Every row gives one point. The window is the flat piece filled in between its corners: a triangle in 3 columns, a solid with four corners in 4, and so on. A path goes straight from each point to the next, and from the last back to the first. After which points does the path pass through the window?

Window (4 x 4):
[[ 15 -10 -87 -56]
 [ 34  57  52   8]
 [-16  44  22  -5]
 [-24 -31  29 -25]]
Path:
(1): [-1 25  4 50]
(2): [  3  49  36 -18]
(3): [ -6  38  31 -31]
(4): [-6 40  2 58]
(5): [ 21 -19 -53  -3]
(6): [  6  -9 -34 -86]
(7): [  19    1  -58 -100]
(8): [ 15 -40 -74   2]
Through the window after points: 1, 3

Window (6 x 6):
[[-30 -34 -34 -32   8  -3]
 [ 67  -1  25  -6  -6   1]
 [-12 -63 -25  19 -86 -18]
 [ 19  29  17 -29 -80 -15]
 [-42 -42  41  22 -76 -15]
 [ -6 121 -91  21  65  27]]
Path:
(1): [ -6 -53 -11   4 -89  72]
(2): [-14 -42 -32  21 -55 -93]
(3): [ -4 -34 -19  10 -40 -50]
(4): [-20 -36 -33  -6 -55  49]
(5): [-15 -20 -30 -14 -24  63]
(6): [ -5 -12 -21 -11  -5 -30]
(7): [-11  -7 -13  24  21 -73]
(8): [ 14  -7 -10   5 -15  67]
(9): [ 18  42 -22  12 -43  54]
(10): [  9  49 -17  17 -10 -29]
(11): [  9   6   2 -17 -38 -52]
(12): [ 14   2   2 -18 -66  51]
(13): [-12  20  -7  16 -20  67]
(14): [  6  22 -23   8  -5 -86]
(15): [ 33 -21 -13  27 -19 -85]
(16): [ 23 -15   2  -5 -40  25]
Through the window after points: 1, 3, 5, 11, 13, 15

Window (8 x 8):
[[  54   -3  -32   17   12   10  -45   25]
 [  34  -50   33   27  -50   36   57   51]
 [ -91   32  -92   36   38   46  -45  -23]
 [  39   18   72   44 -116  -14   58   20]
 [  18   -1  -36   85  -56    7   49   -9]
 [  -1  -15   73   43   23  -34   17   34]
 [  91    8    7   23   33   85   49   61]
 [  22   11  -39   -8  -11  -19   25  -10]]
Path:
(1): [ -3  11 -26  40 -21 -40  35  93]
(2): [ 27 -10  10  51 -14  20  17 -41]
(3): [ 31 -23  48  30  -4  22   9 -31]
(4): [ -9  17  10  38 -17 -30  28  61]
(5): [ 17  29   0  50 -96 -19  66  88]
(6): [ 39   1  47  46 -66   7  38 -15]
(7): [ 23 -30  23  29  -1  45   3 -21]
(8): [ 22   0  -8  46 -13  25  30  75]
(9): [  0  27 -28  17 -27 -22  34  69]
(10): [ 52 -13   9   6 -29   7  21 -71]
(11): [ 59 -23  18  21 -11  18  18 -13]
(12): [ 48   6  -3  15 -31  -5  30  49]
Through the window after points: 1, 3, 5, 9

Window (9 x 9):
[[ -12 -103   45  -22   -2  -41   31   29    5]
 [ -35  -15    7  -35    6   -6    9  -27    2]
 [  18   11   -2  121   56   12  -40   33    9]
 [  -5   25   24   92   -3  -14   18   29   -6]
 [ -25    7  -56  -41   -3   -6  -44   24   11]
 [ -11    1  -78  -16   -4  -39  -39  -25    5]
 [  30  -51   21  -18  -30    5  -35   -1   14]
 [ -12   20   37   -4   -2  -45  -30   -6   24]
 [  47   18   -9  -49    4  -11  -18   -5   39]]
Path:
(1): [-30  -7 -24  27 -13   7 -12  -8  69]
(2): [ 11 -11 -10 -14 -14 -10 -10 -16  80]
(3): [ 38   6  -5 -36  14 -18 -30  13 -34]
(4): [  9 -10   1  32  31 -12 -25  14 -18]
(5): [-10  -7   0  51  19   3 -13  13  34]
(6): [ -9  -4 -12  16  -2 -23 -25   6  58]
(7): [ 24  20  -7   0  12 -24 -44  19 -24]
(8): [ 11   0  12   9  32 -16 -28  14 -28]
Through the window after points: 2, 4, 8

Window (11 x 11):
[[  55  -69    7  -22   38  -68  -37  -34  -99   78   49]
 [ -38   53    9  101   -2   17  -48 -100  -34   -3    3]
 [ -30   24  -91  -45  -60  -36   -5    5   22   -9   21]
 [  30  -24   55   50  -23   -5  -30  -44    3   28   16]
 [  86  -26  -32   26   53    1  -74   54  -63   46   34]
 [  -7   34  -37  -79   32    4  -12   34  -23    4   16]
 [  78  -46  -51  -46    4   39  -31  -23  -68   96   31]
 [ -97   -4  -63    4    6  -16   18  -12   64  -22   -1]
 [   6    8  -48   -3   35  -47  -16  -39   69  -47   -3]
 [  13   30  -37   25   22  -43   40   -9   28   20   15]
 [ -20   22  -26   54  -13   61    5  -41  -71  -66   26]]
Path:
(1): [  1  -6 -28   6  11 -22 -18 -25 -18  22 -47]
(2): [ -9   5 -33   5   1 -15 -28 -28  13  25  46]
(3): [ 12   0 -16  15  31  -5 -31 -48 -11  33 107]
(4): [ 28 -37  -2   0  -6 -56 -16 -18 -51  17 -72]
(5): [-18 -20  -6  34  -6 -18  -3  -9  -2   3 -58]
(6): [ 10   5 -10  -1  -7   3 -32 -46  28  21 121]
(7): [  5   0  13  34  14  -2 -34 -53 -14  17  72]
(8): [ 12  -5 -24  31  -7 -37 -26 -42 -59  28 -82]
(9): [ 50   1 -21   7   1  -9 -22 -21 -60  16 -23]
(10): [ 40  -7 -20  11  19  21 -34 -19 -38  26  67]
(11): [ 20   3 -29 -19  17   2 -30 -10 -12  19 103]
(12): [  6  -5 -41 -16   6 -10 -15   8 -22  21 -38]
Through the window after points: 3, 5, 7, 11

Window (12 x 12):
[[  43   33   19  -20  -13  -50    6   22   27   18   25  -14]
 [ -25  -30   -1  -81   -2  -30  -18  -93   24   44   16  -16]
 [ -13  -34  -84   24   18    9   43   34  -29  -28  -17   13]
 [  14   61   47   59    9  -18  -15  -53  -66  -58   48  -32]
 [  12   -2   69  -24  -45  -25   42 -121   22   35   12  -18]
 [  38  -61  -49   26  -43   10  -27  -33    0   -6   20    3]
 [ -39  -24   -9    1   -7   17  -10  -13  -71   46  -14  -20]
 [ -42  -40    9    3   10   13  -11   -7   16  -46  -29   12]
 [   1  -21  -39    4   57   -1  -22   26   64   60   38    7]
 [  -5   11  -47   82   -5  -96  -36   24   20   57   16  -15]
 [ -30   37  -23  -23  -49   40  -35  -73   -6    3   15  -13]
 [  59   11  -17  -41   39   -8    5  -11   62   -2  -50   27]]
Path:
(1): [ -7 -27 -23  12   4   9  -1 -23  29 -18 -19 -79]
(2): [-11   6  12   0  16 -23 -23  -3   1  10  15  88]
(3): [  5  -9  11 -11  -5 -12   2 -47  20  33  20  22]
(4): [ -1  -9   4   2   7 -13  12 -36  40  23   6 -69]
(5): [ 13  -3   3   8 -13 -14   0 -56  25  14   1 -53]
(6): [ -7   8  23  -9 -31 -35   8 -50   0  39  22  28]
(7): [  0  -8 -30  19   9 -22  11 -10 -16  11  21  60]
(8): [ -2 -33 -57   7   4   5  -9  18  33   5 -18 -87]
(9): [ 21 -17 -29  24  17 -31   2 -13  27  15  -2 -69]
(10): [  3   2  14 -10   4 -20  -4 -21 -16   1  26  58]
(11): [ 14 -16 -34 -20   0 -19   0  -8  10  13   0  47]
(12): [  6 -19 -22   1   5   5   3  -6  27  24  -9 -39]
(13): [ 20  -3  -1 -20  13 -10  12 -27  37  11 -15 -24]
(14): [ 29   7  -2 -27  -2 -23  -3 -38  21  15  -3  42]
(15): [-24  -7   7  -4 -24 -34 -19 -32 -41  40  10  70]
(16): [ -9 -32 -30 -12  17  31   1 -17   5   9 -11 -91]
Through the window after points: 1, 3, 5, 7, 13, 15

Window (14 x 14):
[[-110   34   52   23   -6   44  -32   -3   17   17    8  -40    6  -43]
 [  78  -58   96   27   -3  -27   11  -73  -29   28   55   77  -64    0]
 [ -59   39  -17    4   -9  -56  -43  -70  -39   30   13  -20   11  -26]
 [ -84   68   11   13   23    2   64  -47    6  -23   15   15  -19  -64]
 [  22  -89  -13  -10   81  -18   25  -38   13  -35  -53   40  -39   68]
 [  70  -56  -25  -27   14  -17   81  -21   83   46  -51   43   13   60]
 [ -24   14    9  -55    3   41   -5  -54  -52  -31    2    4   52  -20]
 [ -11    5  -12   31  -35    0  -17   19   18  -18   80   70  -46  -33]
 [  -7   60   31  -55   44  -16  -20  -19  -25   -2   56  -82  -25  -55]
 [ -41   33   49    2  -44  -31   10   25  -75  -19   -3  -25  -37  -77]
 [ -20  109   30   -2   17   34  -33   -4  -84   37    5    4  -67  -54]
 [  13   29   72    2  -21  -46  -14  -15   58  -41   -6   95  -35   20]
 [  90  -85  -28   27  -20    9   26 -103   99  -50  -68   35  -33   49]
 [  96  -30  -11   67   67  -25   38  -14   62  -20  -42   29   53   26]]
Path:
(1): [-23  38  25   5 -11   9  49 -19 -39 -13  50 -39 -23  53]
(2): [-11 -19 -16  -4  22   6 -25 -24   9   6  -5  35  -2 -82]
(3): [ 20 -31   6 -11  31  -6 -11 -49  11  -4 -33  25  -6 -45]
(4): [ 26  15  31  18  -3  -7  34 -47  -3  -8  -4  -1 -15  45]
(5): [-29  42  37  21 -11  11   7 -16 -15  -4  33 -16 -19  19]
(6): [-37  -2  32  -8  27   8 -32 -25  19  20 -15  28 -19 -96]
(7): [ 24 -33  45 -24  31 -21  -4 -42   2  23  -2  79 -33 -61]
(8): [ 23  14  45  62 -26  -1  46 -57 -21 -21  57 -14 -28  62]
(9): [-27  42  40  24 -46  -4  49   2 -61 -44  14 -53 -39  40]
(10): [-24  16  34  -2 -14 -27  -6   1 -32  -3  -6   8 -22 -75]
(11): [-12   8   7 -17  16 -10  -8 -32 -16   4 -16  23  -2 -53]
(12): [-12  74  28  22 -16  26   6 -30 -54 -19  44 -43  -9  59]
Through the window after points: 5, 7, 9, 11

Window (14 x 14):
[[  -6  -14   53   11   77  -48   -7   20   -5  -33  -79    7  -24   31]
 [ -75   -7  -47   -8   -1    7  -27   43   43  -57   -3  -47   32  -47]
 [   7  -23    1    9  -61   84   37  -25   17  -24   -1  105  -30   12]
 [  22  -10    2    4  -30  -45    9    4  -16   25  -52  108   45   80]
 [ -41  -18    2   -7  -40   12  -21  -11 -106   32    4  -29    7   68]
 [   9   81   11   23  -20   47  -76   57  -20   16    0  -11  -13   37]
 [  13   79  -26  -30  -77   73   38  -17  -56  -58   35   53   26   60]
 [  48   23   15   97   22   41  -16  -17    3   -7   20    6   74  -18]
 [  -4  -42   90   25  -49  -26   17   26   32  -14  -18  -45  -20  -77]
 [  58   -4   20   27   16   13  -73   -9   20  -20  -31 -109   17  -45]
 [  51  -16  -20   41  -75  -11   27  -40  -52    9   78   15  -31  -14]
 [   6  -28   51  -93   30   -8   48    6   14   -9   14   34   -1  -42]
 [  11   39  103  -66   33  -10  -78  -19  -52  -47  -31   71  -17   -1]
 [ -47   77   38  -25   41  -16  -64  -22   41   -2  -32  -56   11   -9]]
Path:
(1): [-20  31   8  48  17  13  32  13 -78  26 -66  97  10 -52]
(2): [ 18  21 -26 -12   8  34  -1   5 -55   9 -42  26  20 -54]
(3): [ -1  24  67  28 -21  22 -20 -15  37 -54  66 -35   4  45]
(4): [  9 -27  35  28   3  25 -34  -9  62 -44  38 -17  32   4]
(5): [ 11  85  10  17   3  10 -21   2 -69  28 -41  19   5  -6]
(6): [ 22  54 -48   6 -29  25  15   9 -24  14 -25  23 -24 -36]
(7): [ -2 -10  41 -10  -3  30 -29 -22 -10 -38  16  24  26  46]
(8): [  6  -9  34 -25 -32   8 -22 -12  29 -35  41 -16  -4  58]
Through the window after points: 4

Window (14 x 14):
[[   4   19  -63  -38  -29  -55  -15   20  -11 -121   49  -19   34   25]
 [  12  -62  -74  -71   -9   38  -10   -9  -26   22   47   42  -48   20]
 [ -70   43   31  -36  -38   15   -6   60  -10  -30  -20  -53   30    7]
 [  14   30  -20  -32  -63   18   16   64   41   20    6   10   49   -1]
 [   1  -46  -17   12  -36  -16  -56   10  -17  -28  -18  -41  -71   21]
 [   3   -3  -20  -16  -40  -42   25   -2   13   33   13  -12   42  -12]
 [  41  -33   26  -51  -42  -73  -28   -6   55    6   35  -64   45   -2]
 [  42  -77   -2   -8   -1  -83  105   69   13  -15   93   -5  -53  -26]
 [  22    5   -6  -29  -35   17   16   -5   15  -10  -32  -71    3  -16]
 [ -17   -5    9  -58   74    7  -17   60  -16   20  -35  -39   52    7]
 [  27  -42   19  -10  -60   23   14   16    0   28    7   -9   64   -7]
 [ -10  -37  -12   -3   22   48  -22    4   21   28   33   -2   26   -9]
 [ -56  -65  -16   -6  -67   19  -12   42   25  -16  -48  -40  -22   -5]
 [  32   -8   58  -12    2   34   26  -59   32   -6  -68   20   10  -20]]
Path:
(1): [  1 -16  -7  -7 -24  11  28  20  10  -4  12 -21  11  34]
(2): [ -1 -28 -16 -40 -32 -13 -28  36 -19  -9 -14   9  -4 -74]
(3): [-14 -15   4 -20 -31  -9 -33  31  -9 -18  -9 -28 -10 -28]
(4): [-22  -6  -8 -18 -22  11  13  20   4 -15  -8 -49  -5  81]
(5): [  3 -40 -19  -8 -41  11  23  12  28 -17  10 -33   6  68]
(6): [  6   0 -11 -33 -43 -12 -18  16 -10 -16   6 -10   4 -55]
(7): [  0   4  -2 -38 -32 -28 -11  21  -2 -32   4  -6  13 -62]
(8): [ -6 -14  -9 -15 -20  18  16   9  25 -14  -8 -46  31  90]
(9): [  9 -49 -49 -32  -6  14  26  -5  21  12  20  -9  -9 103]
(10): [ 10 -34 -14 -42 -27  -1 -30  14 -21  -5  17   1 -29 -58]
(11): [ 11 -24 -14 -42 -36 -25 -20  20  -8  -1   4  -7  13 -88]
(12): [-23 -18  -6  -5 -22  -2  25  17  30  16 -12 -38  27  69]
Through the window after points: 3, 7, 9, 11

Window (14 x 14):
[[  -9  -34  -17  -12  -11   22  -21   -5  -34   30  -18   26  -13   -8]
 [   3    2   11    6  -18  -12  -10  -42  -26   34  -14  -46   44   31]
 [ -31   21   15   34  -39   -9   -6   17  -10    4   45   12   -5    8]
 [ -40   24   -4   20   -9   19   23   25   10   -7   16   -8   14   28]
 [   6  -28   -9    6   25   -3  -19    7   36 -121  -44   14   38   53]
 [  41    2   35    1   -7   14   -3   17   -1  -13   10  -13  -28  -10]
 [ -30  -31   38    1   28   45   -7  -43  -22   44   17   53    6   -8]
 [ -35    0    8  -23  -10  -26   13    2  -21  -10   -3    5  -51    3]
 [  23  -28   39    5    2   -5   27   23    1   25   45   -5   22   -8]
 [  -5   -8    5   35   -9   -8   -4  -27   39  -15   -8   -9  -11  -23]
 [ -12   30   11   -1  -16  -22   21   -6   -8    5  -17   21   12   -3]
 [ -16   14   -1  -24  -15   -2  -24   -3   16   15   21    8   -6  -14]
 [ -35   21    3   19   23   -4    3    5  -24    7   30   11    6  -21]
 [   2   -3  -19  -22  -17    3   20  -29  -25  -10   21   26  -53  -17]]
Path:
(1): [  2   7 -18  18  19  -5 -26  -5   4  17  22   8 -16  46]
(2): [-11   8 -11  21  22   3  -4   0  22   0   4  36 -27  27]
(3): [-17 -12  21 -10 -17  15   8  12 -12 -21  17   6   1 -32]
(4): [-35 -20  45 -17 -26  17   1 -19 -31  -8  17 -13  26 -27]
(5): [ 8  9 -9 15 25 -5  2 10  5 21 13 28 -8 23]
(6): [  8   7 -13  31   2 -15  -2   3   2  18   3  16 -18  29]
(7): [-21 -15  33 -27 -35  16   0 -16 -10 -11   5  -6  10 -28]
(8): [-34   6   7   1 -33  17  11   1 -18  -5  13   2  15 -15]
(9): [  2  -4   2  20  14 -16 -15   7  -1  21  13  13 -21  28]
(10): [ -5  13 -33   8  14  -4 -13  -5  -1  22   4  28 -32  28]
(11): [-29  -9  30  -6 -24  16   6 -27 -12 -16  -1   2   7 -27]
(12): [-21   4  16 -11 -20   0   7  -4 -10  -5   3  -3  11 -14]
(13): [ -2  29 -11  26  11 -15  11   6   8  19   2  31 -13  33]
(14): [  9 -14  -7  18  24   9  -3 -26   6  30  10  13 -28  27]
(15): [-29   1  23   2 -15   3   2 -12 -11 -11   7   9  15 -32]
(16): [ -7  -6  25  -9 -19   6  16   2 -17 -24  -8  -8  25  -2]
Through the window after points: 8, 12, 14

Window (14 x 14):
[[ -6  75  60   1 -78 -17  -6 -28  43 112  73   4  91 -32]
 [ 72  26  57  72  15  17  44 -52  40  86 -48 -20   3 -86]
 [-35 -51  78  24 -33 -14  53  62   5 -56  -3  23  41  -3]
 [-12 -46 -27  48 -20 -26  55 -15  16  28  31 -12  15  -1]
 [-16  23  24  29  55  -9  35  -7 -15 -14 -15  12 -88 -33]
 [ -9  82 -57  -9 -15  12  33  39  52  13 -43  22 -38   2]
 [ 37  58   6  26  33 -81  64  41   1 -38  23 -30  31   1]
 [  7 -39  17  22 102  -1 -31 -14 -18 -16   9  49  11   4]
 [ 13  -9  10  60  15  45  11  52  66  17  14 -67   9  35]
 [-36  51 -16  97  95  51  32  18  17  12  55   1  54   9]
 [ -5 -50  35 -81 -31   2  25  79  60  25  22 -12  27 -30]
 [-33 -80 -20   4  -9 -28  45 -48 -37  -9 -33 -65  20 -25]
 [ 18 -24 -55  -9 -51  -6  20 -25 -20 -35  10 -33 -50 -56]
 [-25  18  64  21  -4 -34 -36  92 -65  42  23  43 -31 -96]]
Path:
(1): [-35  13 -18  93  46 -20 -19   1  70 -36  49  -7  -7 -62]
(2): [-10  -5   9  39  21 -24  -6  30  79 -19  10  -9  28 -86]
(3): [ 16  26  31  10 -29  17  63  -4 -76  71 -33  10 -34  20]
(4): [  7 -15  31   6  23  34  28   7 -69  21  35  18 -10   2]
(5): [-12   4  26  29  38 -39 -25  31  19   7  -4  24  -2 -56]
(6): [-11 -16  21  27 -10 -23 -20  25  68   4   4   6  45 -46]
(7): [ 11   8  25   0 -12  26 110  30 -68  13   9 -17 -23  20]
(8): [ 36  -7  17 -43  33  39  73  -2 -73 -24 -14 -13  24  31]
(9): [-22 -28 -12  48  18 -24   5 -25  48   3   1 -14  -2 -22]
(10): [ -5  33   5  25 -16 -28 -16  -4  80  11 -31 -27  -7 -59]
(11): [  0  -5 -13 -11 -46  22 104  59 -57  24  61  -2   5  20]
(12): [ -7 -15  15 -67 -26   6  58  57 -72  36 -10   7  24  53]
Through the window after points: 2, 4

Window (14 x 14):
[[ 81 -22   9  25   0  43 -27 -13 -31   4 -19 -81 -50  81]
 [ -6 -17  53  -6  13  42 -12  28 -83   9  10  38  29  44]
 [ -2  45  55 -10   3   0  30  12 -34 -40 -42 -62  20 -58]
 [-21   5 -33  55 -31 -56 -47 -27 -48  34 -28   7 -20 -36]
 [-54   8  -6  51  -7 -21  62 -75 -15 -27 -41 -44  61  67]
 [-38  47  13  33 -21 -72  -4  54   2  12 -43  21 -30 -29]
 [-52  -6 106  69  53 -24  -1  15  27 -48 -40 -18  47 -77]
 [ 29  25  34  12  32  63  26 -53 -26  43  43 -53 -23  74]
 [ 32  38 -40  25 -16 -19  -5  95 -75  91 -26 -26  18  21]
 [-39 -11  -3  51  16  65  -3  10  14 -25  67  10   6 -37]
 [ 17  11  32  37  32  -7  53 -25  68 -23  73  28  60 -16]
 [-40  51  13  14 -62   8 -30 -25  47   8 -17 -43  26 -56]
 [-75 -80  20 -37  18  31  37  67 -56  61  18  77  42 -40]
 [ 21  35  30  49  16  38  32 -12  19  -3 -33  11  15 -22]]
Path:
(1): [  5 -23  62  16 -74 -16  18  12 -59  43  57 -24  32 -27]
(2): [-50   0 -19   4  72  42  11  37   0  12 -57  50  16 -12]
(3): [-48 -38 -17 -12  39  42 -24   2 -12  -6   6   9  50  19]
(4): [ 21  20 109  30 -36  -6  59  62 -90  54  -3  52 -17 -24]
(5): [-26   4  61  46 -32   9  47  26 -43  22   6 -18  34 -61]
(6): [-48   3  -5  14  39  -2  -4  -6  23 -10 -13  28  36   0]
(7): [-17  33 -10  -4  14  -2 -15 -23  32 -20 -18 -36   3 -32]
(8): [  7 -13  46  99 -31   7  58  21 -65  43 -14 -10  22  30]
(9): [  7 -13  64  64   5  -1  53  13  -4  22  16  21   2 -24]
(10): [-29  24   3   6  21  24 -16  -3   7 -40  12 -26  38 -24]
(11): [  7  38 -48   1  47  26  20  11  19  54  -8  -2  18  29]
(12): [ -21  -50  102   36  -77   -2  -14   38 -115    8   14  -30    0  -31]
(13): [-27  36  58  88 -37 -20   7  -8 -50  24   2 -41  27   1]
(14): [ 16  -4 -39 -17  35  30   0 -12  39  -8 -45  41  -9 -39]
(15): [-43   1   1  32 121 -20 -44  21 -49 -53  -5  39  87 -24]
(16): [ 17  19  42  19 -83  52  56  -1  18  32  16 -39 -38  -9]
Through the window after points: 1, 3, 9, 11, 13, 15
